Every row gives one point. Each copy is the shape, with its points in the same order, turned, moved and blurred by noise. Is it also mirrored, or only turned?

Shape (7 x 2):
[[ 44   6]
 [ 42 -13]
 [ 37   3]
 [ 43  18]
 [-19   5]
 [ 53 -26]
 [-93  18]]
Copy 1, 7 rows:
[[ 53  33]
 [ 62  12]
 [ 48  21]
 [ 44  39]
 [  5 -16]
 [ 80  13]
 [-53 -60]]
Copy 1 is: only turned
Copy 2, 7 rows:
[[ -9  38]
 [-26  24]
 [ -9  31]
 [  4  42]
 [ 28 -17]
 [-37  24]
 [ 83 -64]]
Copy 2 is: mirrored
Copy 3, 7 rows:
[[ 21  26]
 [ 27  10]
 [ 16  22]
 [  8  21]
 [-30 -29]
 [ 40  10]
 [-88 -70]]
Copy 3 is: only turned

Shape:
[[-49  23 -83  -7]
 [-24 -95  24  10]
 [  4  -7  23 -31]
 [-22  16  34  -1]
 [-34  23  15 -17]
 [-28  18 -64   2]
 [ 35 -24  16  49]]
Copy 1:
[[-36  71   3   4]
 [ 55 -40  78  28]
 [ 10 -48   6 -27]
 [-27 -51  -2  10]
 [-37 -32   4  -7]
 [-18  44  -2   2]
 [ 60 -40 -21  36]]
Copy 1 is: mirrored
Copy 2 (7 x 4):
[[ 26  26 -84 -30]
 [  6 -94  24 -18]
 [  4   0  36  -9]
 [ 24  -3  15  26]
 [ 30  17  -2  10]
 [  8  15 -67 -12]
 [-49 -44  -3  36]]
Copy 2 is: mirrored
Copy 3 (7 x 4):
[[-18 -46 -78  -4]
 [-74  30  51 -40]
 [ 16  18  18 -15]
 [ 17 -21  34  10]
 [ 17 -31  12  -5]
 [-19 -30 -56   8]
 [-31  41  25  52]]
Copy 3 is: mirrored

Shape, 13 rows:
[[ -1 -56  16 -51  14  57 -53  57]
 [ 30 -30  12 -48 -11  47  23 -35]
 [-15  32 -32  20 -33 -20 -22 -50]
 [ -7 -35  43  -3   0  36 -30  30]
 [-25   1 -28  34  -8 -16  29 -46]
 [ 69 -15 -21   7 -10  31   6   2]
 [ 15 -37  57 -30  50  17 -28  47]
 [ 32 -42 -33 -22  -1  13  31  26]
 [ -6  20 -37  29 -55  27  61 -10]
 [-14  45 -10  -3  50  41  -7  39]
 [-23  47  -3   9 -77 -43  30 -25]
 [  1   9  18 -38  36  22 -34  50]
 [ 11   2  37   2  36  44 -36  45]]
Copy 1 (13 x 8):
[[ 41  48  51 -47 -63  12   6 -18]
 [  2 -29  -1 -59 -16  31  41 -55]
 [-22 -42 -54  39 -14 -11 -30 -43]
 [ 17  13  55 -10 -20  26  -4 -19]
 [-20 -37 -41  56   5  11  25 -50]
 [ 51 -62 -11 -17 -24  18  25 -15]
 [ 42  41  57 -38  14  -1  14  -5]
 [ 32 -23  -7 -12 -39  10  68  -2]
 [-24 -63 -46  36 -31  66  32  -4]
 [ 51  40 -37   4   4  51 -12   6]
 [-77 -59 -48  32  -2   4  -6   8]
 [ 37  48   5 -30  -8  12  -8   7]
 [ 52  26  32 -16   5  34 -21  -3]]
Copy 1 is: mirrored
Copy 2:
[[ 23 -36  44 -65  12  68 -16  31]
 [ 40  37   6 -36 -45  51  29 -42]
 [-22  26 -45 -23 -31 -47 -11 -31]
 [ 13 -15  58 -23 -19  31 -10  14]
 [  3  -2 -35  19 -33 -42  25 -26]
 [ 76  43  -1 -18 -26  16 -15  -5]
 [ 34 -15  84 -48  28  37   6  -5]
 [ 63  20  -5 -30  -3  11  40  30]
 [  6  66 -31  32 -48 -19  28  21]
 [ -6  32   9   9  74  12 -22  -2]
 [-41  70  -9 -20 -53 -69  32 -11]
 [  8   4  39 -52  49  28  -6  -3]
 [ 10  -4  61 -14  34  33 -37   2]]
Copy 2 is: only turned
Copy 3:
[[ -7 -95 -13 -73  34  17   0  23]
 [ 13 -41  -7 -48 -63  13  37 -13]
 [-30  39 -27  29 -40   9 -44 -24]
 [-14 -71  18 -15  17  21  -1  16]
 [-31  24 -37  43 -32 -16  15  -9]
 [ 55 -23 -31  -8 -39  15  -1  30]
 [ 21 -71  26 -40  57   5  21  -6]
 [ 25 -19 -36 -38 -23 -30  30  41]
 [-16  38 -35  17 -60  24  27  50]
 [  8   8 -34 -19  53  62  16   1]
 [-44  68  20  19 -54   1 -21  26]
 [ 11 -23  -2 -54  52  30   3  -3]
 [ 23 -52   7 -16  44  51  -1   4]]
Copy 3 is: only turned

Shape, 16 rows:
[[ 31   0  64  41   9 -10   4  65   1 -25  -5]
 [ -8   7 -47 -34  38   7  39 -58 -11 -35  68]
 [-36   5  -6 -29  23 -27  48 -38 -47 -42  -4]
 [ 38   8  60   9 -34  12   4  16 -35  22  35]
 [-62   4 -19 -40  -4  42  37 -37   9 -68  52]
 [ 41  -8 -17 -65  18 -34 -19 -44  31 -64  -5]
 [ 40 -52  16 -52 -23  27 -51 -40   2 -69 -24]
 [ 37 -32 -29 -66  -2  55  19 -39  36 -26 -27]
 [ 10   4  24  28 -30 -15   2  49 -20  26   1]
 [-29 -56 -31  -2  -2   8  16 -12  -5 -20  34]
 [ 15   4  58  -8 -39 -22  24  48   0   4  -5]
 [ 24  42  15  37 -32 -12  -1  39 -40  -4 -19]
 [ 52  27  17  18   6   6  15  63 -55 -16  -3]
 [ 40  49  13  43 -49 -10  -8  55 -11   4   4]
 [  7  -9  24 -46  32  25 -58 -26  27 -12 -36]
 [ 28 -26   5   9  -9  39  14 -77  37 -33 -10]]
Copy 1, 16 rows:
[[ 43 -39  65  38   1 -16 -27  36  12 -61   2]
 [ 15  40 -16 -28 -18 -27  36 -65 -43 -10  74]
 [-15  30  31 -39  14 -43 -14 -26 -63 -21  32]
 [ 29 -34  63  23 -51  -8   2  34   6  19  35]
 [-39  47  12  -5 -30  15  43 -62 -56 -51  28]
 [ 53  24 -17 -72 -21   1 -26 -56  -3 -45  -8]
 [ 32 -20  14 -55 -53  65 -41 -43 -36 -31  -8]
 [ 33 -13   4 -65  -8  55  39 -47 -21 -13 -16]
 [ 18 -31  27  39 -13 -29 -13  60  -7  -4   2]
 [  5 -23 -14  25 -20 -16  16 -39 -64 -23  19]
 [ 17 -23  63  12 -31 -26   6  43   6 -16 -21]
 [ -5 -18  21  18  -6 -17 -36  77   6 -20  25]
 [ 47  -7  38  12   1  -4 -15  87 -22 -28  47]
 [  8 -24   6  31 -24  -5 -13  86  36 -19  21]
 [ 40  18  18  -8   9  58 -43 -50  -5   0 -27]
 [ -3 -54   7 -43  -3  27   6 -64  14 -17  24]]
Copy 1 is: mirrored
Copy 2:
[[ 70  18  57  76  41 -41  20  15  12 -18  33]
 [-37  43 -27 -70 -11 -44  -3  -6   0 -45  17]
 [-44  22 -26   1  48 -59   3 -11 -47  -8  10]
 [ 27  11  59  51 -22  -3  23  -9 -34 -17  51]
 [-89  60   7 -22  17 -22   0  11  33 -53  -6]
 [ 19  21  34 -53  10 -67 -19  26 -20 -25 -63]
 [ -6 -47  71 -15  23 -15 -20  49 -23 -54 -61]
 [-12 -13  32 -53  22  10  52  28   7 -33 -72]
 [ 29   8  21  83 -15 -17  22  17   2  24  31]
 [-33 -22  -6   0  -7 -46  18  20  40 -27  15]
 [ 25  23  68  77   2 -40  41  11 -11  14   0]
 [ 49  31  -4  88   9 -15  -3   1 -28   7  15]
 [ 57  37  -2  64  26  -8  38  37 -30 -16  42]
 [ 69  52  11  90 -19  -5   2  10  -4   1  10]
 [ 16 -12  58 -31  46   6 -27  23   6  20 -27]
 [ -1 -23  32 -20  14   6   6 -45  16 -58 -45]]
Copy 2 is: only turned
Copy 3 (16 x 11):
[[ 20  -1  13  -5 -17   8  49  53 -18  39 -10]
 [  6  54 -60  12  32  74 -47 -15  25 -56  38]
 [ 32  29  -8  70  18  33 -26  -9  40 -52 -11]
 [ 49  -6  14  11  -7  23  15 -30  -5  58  52]
 [-21  40 -21   4 -17  86 -59   1  81 -40  23]
 [ 18  32  15 -56  57   9 -35  -1  30 -66  -4]
 [ 45 -37  40 -77  -1  36 -55 -14  31 -37 -10]
 [ 45  22 -34 -72  -7  18 -26 -31  72 -40 -16]
 [  9  -6   0  17 -21 -27  18   5 -14  45  34]
 [ -3 -21 -42   7 -11  21 -31   7  41 -48  41]
 [ 29  12  27  14 -18 -18  39  11  27  36  33]
 [ 20  21  17  22 -34 -10  -1  -4 -33  39   1]
 [ 67  26  -4  14 -19   9   5  37 -27  53   4]
 [  4  35  14   1 -44 -27   6   9 -41  53  28]
 [ -8 -26  -3 -59  39  23 -28 -26  40   5 -53]
 [ 14   2 -16 -57 -27  55   0 -52  15 -50 -12]]
Copy 3 is: mirrored
Copy 4, 16 rows:
[[ 11 -15  45   4 -41 -49 -34  24  15  27  10]
 [ -9  -1 -18   8  34   5  78   5  17 -60  95]
 [-53   8 -24 -22  27 -39  59 -25  -1 -29  35]
 [ 15  16  48  -5 -20  15 -23  -5 -41  27  46]
 [-44   3  25 -35  -5  15  87  -1  21 -92  58]
 [ 35 -31 -41 -35  13 -29   6 -56  53 -58  62]
 [ 13 -48  14 -51  17 -10 -49 -58   5 -90  44]
 [ 45 -61  20 -26  46  16  35 -49  11 -82  21]
 [  3   1   9  -7 -30  16 -23  22 -19  42  -4]
 [-42 -54 -12 -11  -5  20  31  22  -4 -46  43]
 [ 14  -4  31 -35 -43 -10   1 -18  -7  42   9]
 [ 18  40  -2 -12 -19 -19 -28  22 -27  13 -15]
 [ 29  18  26 -12  14 -43 -17  48 -20  25  11]
 [ 51  37   7  -8 -46   4 -27  34 -14  20  -5]
 [ -1 -26  20 -12  35  16 -37 -53  65 -44  10]
 [ 12 -36  11  38 -11   1  14 -61  -4 -86  23]]
Copy 4 is: only turned

Shape, 16 rows:
[[-21  11  -1  10   5 -18  30   3 -35  10  21   0]
 [-12 -26 -31  -4 -21 -14   1  -5   6 -21  21   8]
 [ 12 -25   2   8  10  31 -20 -16  10 -16  27   4]
 [ 54 -34 -10 -19  -5  -4 -15  -3 -56 -16   6   1]
 [-21 -22   6   3 -10 -11  95 -18   7 -15  -4 -26]
 [ -5 -18 -54  -2  14  95 -16 -17   1 -10   8  -2]
 [-15 -16 -16  20  16  19 -17 -16  17  39  13   2]
 [-22  43  -7  -9   1 -11 -21   6 -40 -16  12 -47]
 [-24 -24  -9  -3  22  13  17  23  22   1  11   6]
 [-23  26 -30 -22 -30  34 -19   8  13  36  21  -6]
 [-11  -1   5 -18  24 -17  19 -24  -1   7  20  -6]
 [-26  29 -12  -1  20 -16 -19 -20   8   6 -35 -33]
 [ 31   6 -25  15  18 -15 -18 -11  22  -9 -26 -49]
 [-22  54   3   4   5 -12  13  -9 -16  -6   6 -10]
 [-10 -28   8   3 -21   6 -22   2  16 -15  -2   6]
 [-20 -28 -11   7   0  32 -23 -11  12 -14  13 -24]]
Copy 1:
[[-14  22 -35   9 -13  28   8 -17 -11  19  22  -8]
 [ 11 -18 -14  31 -32  -6  30   2  -5   5  17  24]
 [ 10 -20   6  18  15 -13  24   6  -3 -32  16 -11]
 [  7 -53 -42 -16  10  -2 -26 -13  -3 -19  23  25]
 [ 15  20 -21   9 -40 -37  20 -39 -22  61  44 -36]
 [-10 -73 -13  24  28  -6  74  10   4 -13   0 -44]
 [-22   1  -8  48  21  -8  21  23   0  -2 -11 -20]
 [ -9  13 -36 -39 -26  36  25   4  37  -5 -10  -5]
 [-13 -10  12  24 -23   3  23  19 -34  13  12 -27]
 [  6 -10 -21  22  18  28  51  54  20  32  -9  -4]
 [-23  17 -11   9 -11  -9   7   7   9  12  42  -8]
 [-41  13   4  -9 -16  -6  18   2  45  24 -26  -8]
 [  0 -20   9   6 -24 -22 -16  -4  52   1 -28 -23]
 [-12  30  -8  -8  -9  37  24 -18  29  25  13  -9]
 [ 15  -9  12   8  -2 -17  25   9 -17  -2  -9  21]
 [  3 -15  -9  11  -5 -23  48  15  -3 -20  -9 -16]]
Copy 1 is: mirrored
Copy 2, 16 rows:
[[  2   2   6  -6  19 -21  12 -11 -15  -9  18 -41]
 [ -1   9 -32 -15 -14  -7 -14  20  -1  -1  38 -18]
 [ 13 -26 -18   2  -2  27 -10   3  11   0  38  26]
 [ 67  -1 -46   3  38 -19 -18  15  12 -10  12  -2]
 [-25  22 -36 -11 -11 -27  70 -14  35  -8   2 -39]
 [ -6 -28 -63  35  17  55 -35 -30  27 -11  42   6]
 [-18 -29  -5  23  11  14 -10   0   9  32  53 -13]
 [ -1  -6 -17 -53  36  -3 -31 -32 -29   8 -11 -22]
 [-23 -22 -28  18 -10  -2  17  -4 -19  -3  31   0]
 [-26 -25 -25  17   3  41 -40  17 -15  31   9 -42]
 [-25 -15  -2  -8  25 -21   8  11  11   1   4  -8]
 [-30  11 -15 -10  26 -14 -21 -28  -4  52   6   9]
 [  1  25 -43 -20  41  16   9  -4  -1  58  16  26]
 [-20  15  16 -14  23   4  -8 -21 -14   2 -18 -26]
 [ 18 -11 -29  -6 -33   5  -8   4   1  24  22   6]
 [ -4 -30 -42 -14  -5  24 -15 -18  14  16  40   5]]
Copy 2 is: mirrored

Shape, 16 rows:
[[ 16  13  15  14 -17 -45   0  37  10  32 -34   3]
 [ 11 -14 -35  -6  -4 -28  -7 -35  -1  18  -1  41]
 [  5   6  -3 -27  13 -32 -15  28  26 -22  18  25]
 [-15  16  -7  15  25   0 -48  -8 -36  22  21   3]
 [-15 -20  40 -12  13   2 -17  10   0   5  32  43]
 [ 14 -27 -16  11 -42  -7 -19  27   1  15  11  23]
 [-29  22   7 -18  59  64 -13 -18 -11 -41 -25  75]
 [  5  65 -29 -15  19  41 -43 -25 -27 -20  28  -2]
 [-40   2  -5 -53  11 -13  27  49   8  31 -73  25]
 [ 14 -17 -25 -14 -11 -11  26 -24  10 -40 -43 -21]
 [ 34   9 -33 -39   7  26  14  15   0   4  10   7]
 [-26 -19 -12  10  33  57  22  64 -42   2  -9  50]
 [  3  -8 -26  -5   8 -20 -24  -7  64  28  33   3]
 [ 19   4 -68 -27  25  11   0  36   5 -13  -4 -22]
 [-28  34  13  11  10 -40  -2 -27  30 -16  40  15]
 [ -2 -11  -8  12 -58  -4   7  24 -20 -31 -17  -1]]
Copy 1 (16 x 12):
[[  3 -17  19  10 -14  11   6   2  10  -9 -70  -3]
 [  3  -3 -39 -24   5  25   3  15 -19 -14 -15  49]
 [ 19 -13  23 -17  -9  12  54  32  10 -12  -1  11]
 [-14  15  37 -49  45   7  -6  -2 -25  -6  -1  27]
 [ 41  -4  22 -44  29  21  -3  22  16 -12  17 -10]
 [-20 -20   8 -20 -27  39 -18  21   8 -21   1  15]
 [ 28 -18 -12 -23  95 -28  30  25 -31 -78  36 -17]
 [-28  47  26 -13  55 -30  21  28 -36 -14  35  26]
 [ -9 -22 -24 -10  20  39  59  -9   7 -45 -60 -58]
 [  8  -4 -33  21 -37 -12  30 -36 -21 -37   1  10]
 [-18  13  -9   6  -1  22  27  25 -43 -11  16 -20]
 [-24 -64   0 -46  39   8  -5  12 -38 -28  13 -66]
 [  7  -6   2  17  22  51  32  11  25  31  10  50]
 [-42  -8   8   6 -10  23  65   0 -51  -5  14   0]
 [ 27  -4   2 -20  22 -31  29   7  40  16  -2  43]
 [-28 -16   4 -17 -47 -20  -8   1  12 -45   3  -5]]
Copy 1 is: mirrored
Copy 2, 16 rows:
[[-21  25  -1  54  -9  15   4  52   4  -5   6 -15]
 [-19  40  -2  -3  22  -1   7 -10 -21  -5  55   1]
 [  0  -3  -6   1 -27  -6  24  -7  12 -31  19 -33]
 [ 24  60  12 -13  23   5   9   3  53  13  25 -16]
 [-16  -3   3 -36  -2   3  -4  21  33   3  35 -45]
 [ -4  37 -40   9  -2   8 -23  13 -10   0  26 -40]
 [-12  -3   2 -94   9  14  -6  -5  58 -36   9  53]
 [ 38  61  14 -47  13  29  25 -40  35  -7 -25   2]
 [-50  -1 -11  14 -49 -41   2  43  14  18  -4  48]
 [  2   8  26  18  12 -22 -30 -10 -39 -34 -11  20]
 [ 17   0 -21 -11  -2   9  12 -23 -17  19 -11   6]
 [  2  -9 -70 -46  24 -24 -18  39  51  14  -6  21]
 [-26  13   1  35  -3  16   5 -54  15   4  37 -36]
 [ 40   8 -34  21  -9 -21   4 -39   4   0 -14  23]
 [-36  25  36   0  26  -2  34 -18  31 -39   8 -52]
 [  1  43 -20   6   6 -21 -37  33 -23 -31 -26 -25]]
Copy 2 is: only turned
Copy 3:
[[-29  31 -41 -11   2  38   1  -6   8 -14   8  -5]
 [ -3 -46 -15   7  23  25  -6  -1  -8  10 -46  10]
 [-16  -9 -15  13  54  -5  17 -21 -25   6  17 -11]
 [-34  18  24  -2  20 -19 -14  20 -34   3 -48  15]
 [-33 -15  -5  -4  21 -30  57   5 -23   6 -10  21]
 [-31 -32  -2  -8   3  32  12  23 -27 -26   7  -6]
 [ 53   5  45  14  46 -54  64 -17   6 -20 -58   5]
 [ 32  23  70  14  41 -18 -24  13 -43  18 -22  24]
 [ 38  28 -83  -9  22 -13  26  18  13 -28 -16 -40]
 [ 33 -37  -6 -24   8  -6 -36 -27  32  -5  12 -13]
 [ 38 -14  10   6   5   6   8   9 -32  28   6 -30]
 [ 12   8  13  25 -30 -45  58  13 -29 -49 -31 -47]
 [-41 -30  -2  15  56  18  -1  33   7  42   2 -17]
 [ 25  -7  10  11  24  -8 -31   3 -30   7   7 -69]
 [-33  -7  -3  42  49 -21  -7  -8  14  23   3  47]
 [  1 -22  -1 -13 -12   6 -15  -1  -9 -57  32  11]]
Copy 3 is: mirrored
Copy 4 (16 x 12):
[[ 54  -4  37   0 -15  -8  19   2  -2  13  15  27]
 [-23 -32  -6  12 -45 -17   2  -2 -17   1 -25   3]
 [-11   0 -17  -7  -7   2   1  13  33  33  -1  41]
 [  4 -47   1 -20  13  18 -18 -16  13  28 -25 -36]
 [-15 -28 -20 -13  46  -3 -10  20 -13  27 -15  26]
 [  5  14  11 -28 -10  -3 -13  18 -15 -15 -19   9]
 [-42 -18 -69  37  59 -46  -4 -56  25  18 -14 -14]
 [-43 -20 -26 -11   7  43 -22 -70  34  23   7 -40]
 [ 24  41   9  33  11 -47  67 -10  -4  60 -18   6]
 [-17  11  -3  53 -24  11  48   7  25 -33   4  -1]
 [-23  24 -11   2  -7  31  20 -42   4   7 -32  25]
 [ 18  45 -25  24  65 -21 -22 -26   1  15 -70  -5]
 [  8 -23 -49 -37 -46  26  21  17  -8  23  -6  19]
 [ -1  40 -19  -1 -26  35  29 -26  47  12 -43  -2]
 [ -6 -45 -34  21 -17  26 -23  20   6  41  37  13]
 [ -3  35  28  19   4   4 -12  18   8 -28  13 -11]]
Copy 4 is: mirrored
